Rows are points. Examples show where two turns around zero, p and q, send a point. Write where each new point lands after one turn and then the other. Backwards means that the second turn is done in reverse. Each puzzle has new turns, and all numbers are rounded.

Turn p:
[21 -5  3] -> [ 3 -6 21]
[-45  14 -16] -> [  2  16 -47]
[ 24 -29  34] -> [-26 -30  32]
[15 13  8] -> [-3 12 17]
[-15   7 -29] -> [ 23   8 -23]
Turn q:
[ 33 -15  15] -> [ -2 -36 -15]
[ 3 -4 38] -> [ 31 -23   2]
[-14  -7 -25] -> [-20  16  14]
[-21  25 -28] -> [-9 42 -1]
Where do these land?
q, then p backwards: [-18 -18  38] -> [ 36 -18 -22]
q, then p backwards: [ -4  -6 -46] -> [-8 20 41]
p, then q: [11 31  4] -> [ 23  14 -19]
q, then p backwards: [11 -7  4] -> [ -4 -13   1]

Turn p:
[-13  13   5  -5] -> [ -6  -2  14 -12]
[11 26  3 18] -> [-23   9 -15 -18]
[ -4  25 -22  -8] -> [  9  15   3 -29]
[ 14 -76   6  -4] -> [ 31 -21 -13  67]
[  5   1   9 -13] -> [-3 10 10  8]
[-13  10  -1  13] -> [ -7 -12  -1 -16]
Turn q:
[ 23 -30 -12 -44] -> [-36  33  30 -14]
[18 -9 20 10] -> [13 25 -8  8]
[-20  -5  -2  -7] -> [-11 -13   7  12]
[-21  17 -21  25] -> [ 20 -37   1  -4]
[ 1 28 15 16] -> [ 14  -8 -32  -2]
Where do these land?
p, then q: [-14 -27  43 -20] -> [ 34   7 -10  43]
q, then p: [34  5 -4 24] -> [-1 42 -1  1]
p, then q backwards: [ -2  29 -17   5] -> [ 27  14 -12  -9]
q, then p backwards: [ 13   7 -22  -5] -> [-16  20  -8   1]
p, then q: [-30 -14   1  -4] -> [ 2 28  7 16]

Turn p:
[-26  14 -19   6  31 -23] -> [-33  12  35 -12   4 -13]
[-10 -15 -10  -3 -15  12] -> [ 17  13   4  13 -11   5]
[-21  26 -28 -18  16 -38] -> [-49  30  11  -9  -6 -20]
[ 19  -6 -20  -5 -14  -6] -> [ -6   4 -14   1 -24  15]
[-2 19  8 15  9 17] -> [  7 -22   9  -4   2 -20]
[ 19 -12  21 -10 -27  39] -> [ 39 -17 -29  25  -1   4]
[  3 -11  14  -9  -3 -20] -> [ -5  12 -13  -6  17  13]
[ 16 -12  27  13  21  29] -> [ 18 -39   6  10  22  10]
[  3  -3   6  11 -17 -10] -> [ 11   6  -9 -17  -2   6]
Turn q:
[-17 -34  21  10   6  -5] -> [ 27   9 -24  15  -8 -20]
[-16   5 -11   5 -15 -12] -> [ 4 -7 -2 16  9 20]
[ -7   9  27  12 -29  -3] -> [  7   5  -7  12 -32  24]
[-17   2 -14  -2  19  16] -> [ -4  15  14  11  20 -13]
[-15   9   2 -16  16 -12] -> [-18  -8  -2  20   5 -13]
[ 76   4 -11  -9   6  -9] -> [-20 -27  -3 -71  -2  -2]
[  5   3 -14 -12 -22  27] -> [12 -2 36 -8 -2 10]
[-10   3   0  12  19  -2] -> [ -9  15 -11   7  10  -6]
Where do these land?
q, then p: [ -3  22 -22   7  11  -3] -> [ -3  -4  24  10  15 -15]
p, then q: [  3 -25 -13  26   6   9] -> [ 14  10  12 -13 -30  -7]
q, then p: [ 1  8 15 -2 -7 35] -> [ 12   0 -27 -12   9 -21]
q, then p: [ -9  24  25 -16  -3 -15] -> [ 30  21  13 -13  -9  -1]
p, then q: [-14 -19  22  21 -23   4] -> [-20  -8  10 -35  -9 -12]
p, then q: [-37  14 -17   8  -3 -15] -> [-27 -16  -7  19 -25  10]
p, then q: [ 25 -38  -6 -15  32 -15] -> [ 15  50  22  14   4 -13]
q, then p: [ 20  -1  12 -29 -10  19] -> [ 14  19 -29  -2  18   9]
p, then q: [ 14  15 -17   0  -2 -20] -> [  9 -12  16  24   4   8]

Turn p:
[-28 -20  11 -43  50   7   7  34] -> [-29 -48  28 -26  28  11   0  38]
[  5  12 -32  -6 -14  -6 -36 -25] -> [-26  45   6  17  -1  -5  11 -14]
[  6  21 -24  35 -13 -13   9 -11] -> [ 18  21 -17  38 -12  12  -3  -7]
[ 16  26 -10  50  -3 -19 -10  -6] -> [ 21  30 -27  38 -10  -9 -15  10]
[ 19   1 -23   9  -6  -8  22 -10] -> [ 20  17  -1  10   1  27  -3 -10]
[-18  12  -8  27 -35  -8   9  -7] -> [  8   0 -15  27 -36   3   8 -17]
[-22  19  22 -36  14  54  -9 -17] -> [-28 -34   7  -5  42 -31  22 -30]
[ 17 -27   0  11  -5   1   8  23] -> [ 28   3   5 -20 -10   6   7  18]
[ 13  23  37  -8 -22  -8  19  31] -> [  5 -21 -51 -29  -8   4  -3   0]
[-17 -32   6 -33  12  36 -24  -9] -> [-21 -13  44 -24  16 -25  21  -6]
[ 10 -34  21  -7  23 -35   7  -4] -> [  3  -2  21 -27  -7   8 -45  16]
Turn q:
[ 15  20   1   2 -22 -12 -35  10] -> [ 37  -6  -8  14 -17   7 -18 -16]
[-24 -24   6 -21  -6 -17  31  33] -> [ -6   0  52  -1 -11 -11  26  18]
[ -5  11   8  28 -33  15 -27 -38] -> [ -9 -35 -33   0 -14   5 -42  -8]
[ 31 -23  28 -17  11  -7  48  10] -> [-34  39  16  26 -15 -18  31   1]
[ -8 -25 -17 -19  18 -10  31  17] -> [-10  16  34   2  20  -2  25  20]
[18 15 25 14 56 22 13 -6] -> [-18  28 -42 -20   9 -11  37 -19]
[-27  25 -36   0 -31   2  -7  23] -> [ 24 -23  37 -19   9  17 -25 -18]
[ 16 -10   3  35   6  15 -33 -15] -> [ -1 -20 -46  11   0  23   2  -3]
[ 18 -19  17 -26  33  30   7  -6] -> [-21  43 -19 -11  -7  10  19  21]
[-21  10 -43  -4 -22 -23   5 -13] -> [ 11 -18  29   3  32  -7 -34   4]
[-13  19   9   7  -9 -16 -33 -16] -> [ 26 -22 -20  -4  -8 -16 -20   1]
Where do these land?
q, then p: [ 26 -15 -13  16  26  35  22 -23] -> [-17 -28  16  46  19   7  17   3]
q, then p: [-17  -2 -22  -3 -21 -30   6  44] -> [ 32 -11  -7 -35   2 -25 -31  -7]
p, then q: [ 26  32  16  -5  26  21 -30  -6] -> [ 31   5  -5  -6  43 -25  22   4]
q, then p backwards: [ -2  -4  12  38 -24 -47 -43  -4] -> [-33  17  27  50   3  17  36   7]
q, then p backwards: [-58   0 -10  16  -8 -18  -1  28] -> [-22 -41  22 -10  15  36  21  14]
q, then p: [ -5 -23 -12 -33   6   9   9   0] -> [ -8 -24 -27  -6  10  -8  11  17]
q, then p: [  5  -1  19 -17 -13  27  11   6] -> [-18 -10 -16   1 -12  -7  18 -22]
p, then q: [ 15 -18   5 -15  23  -2  46 -12] -> [ -5  27 -38  -5 -16  23   7  23]
p, then q: [ 10  32   5   3 -16   5 -20 -33] -> [  8 -17 -14  -2  34 -25 -23  -5]

Turn p:
[ 35 -20  37  -9  17 -18 -11   5   0] -> [-24  20  10 -12 -35  23 -19  16  15]
[ -4  -6  -9  11   2  22 -17   4  -3] -> [  2 -18   9  -8  -9  -7  10 -18  -7]
[ 23   7 -23 -10   5  -9   9  25 -15] -> [-16 -24 -20  19  -4   5   3   9  23]
[-13 -25   5  25  -9  -8  21  -8 -11] -> [  7   8   6   6   7 -21 -36 -17   3]
[ -4  -7  12   8 -24   5   2 -26 -23] -> [ -3  18   7  19  -6 -18 -13 -11 -26]
[  3  21  33   8  15  16  -4 -27   3] -> [ -5  38  24  -9  -6 -10  25   0  -2]
[ -7  17   1   2 -11  15  11   8  31] -> [ -6  -2  -5 -24  30  -7  13   7  -6]
[-26   7 -43 -29   0  13   5   4   1] -> [ 34 -34 -20  10  11  -8  19  15  -9]
[-11  -6  10   2  -5 -27   0  14  -9] -> [  0  -1  10  13  10  19 -23   1   5]
[  4  11 -22  -9  10  -8 -16   2  27] -> [ 11  -6 -22 -15   3  23  20  -1   5]
Turn q:
[ 11   5   4 -17   6  -2 -10 -32 -35] -> [-18 -14   6 -17  13 -23  34   8   6]
[-35 -17  -4   7  15 -23  24   4 -14] -> [17  5 -8 31 13 23 23 23 -1]
[  5  24   6  13 -19  13 -23  17   4] -> [-25   4  13   1 -14  -5 -23 -14 -20]
[-11 -22  12  -1 -21 -16  13 -25 -16] -> [16  8 27 -1 30  0 20 12  4]
[ 10  16   2  12 -11  -4  11  35  25] -> [  6   6   4  21 -23   0 -39  -4   2]
[  0  13 -20  20   7  12  13   1  32] -> [ -5  -1 -12  -6 -11  29 -31   5  14]
[-10 -11  11 -23  12  18  -7 -20 -11] -> [  2   9  -9 -26   2  -6  31   2  -7]
[ 15   4 -20  -5  -3  19   2  21   6] -> [  7 -20  -9  -8 -18  -2 -22  -2 -10]
[ 18  29   4 -10  -1   6 -10  20  26] -> [-12   9 -12  -2 -24 -20 -32  -9   2]
[-19 -28 -11   1   0 -33  -3  -8  -4] -> [15  1 -8 19 39  8 12 -1  1]
[ 16 -12  15   4  16  10 -10 -12 -12] -> [ -3  -6   5 -12  -7  -1  25 -20  10]
Where do these land?
p, then q: [ 14 -19   0   7 -14 -21 -18   9  -6] -> [-13   0   4 -24  13  12   4  -9 -24]
p, then q backwards: [-16 -33  -2  -2  15 -16 -76  10  15] -> [  5 -38 -10  44   0  63  11  16  10]
p, then q backwards: [-22  -1  13  20 -16  21  23   8  -5] -> [ 15   3   0 -11 -36 -17 -16  -8 -10]
p, then q: [-26  16  12 -14   1 -11  10   0  13] -> [ -4  -6 -11   8 -35  -6   5  -7   7]
p, then q backwards: [16 16 -1 -5 -8  7 22 16 22] -> [ -7  16 -15 -15   8  -7  -7 -31  -5]
q, then p backwards: [17  5 13 -6 -2 26 -3 13  1] -> [  8 -24   4   5   7  19 -14 -11  -2]
p, then q backwards: [ 11  19  -5 -14  -3  10   5  -9 -19] -> [-10  11   9  -7  14 -13   1  10 -21]
p, then q: [-30  18   1  17  25 -15  25   8  -3] -> [ -4  16 -14   2 -21   4  -6 -22  40]
q, then p: [ 10 -25   6 -10   5  -7   7   2  -1] -> [-11  14 -20  -6  -8  -4  -4   2  12]
p, then q backwards: [  7  -4 -31  -3  -9   9  23   5  -4] -> [ 13   5 -22 -22  14 -17  -6   7  -4]
q, then p: [  8  -2  -6   2  -3  -2 -16 -13  -5] -> [20  7  4 -2 -7 -1 -4  7  4]
p, then q: [ 10   8  -1   7   9  -1  -2 -49  -8] -> [-27  -9  20   3   5  -7 -22  27  17]
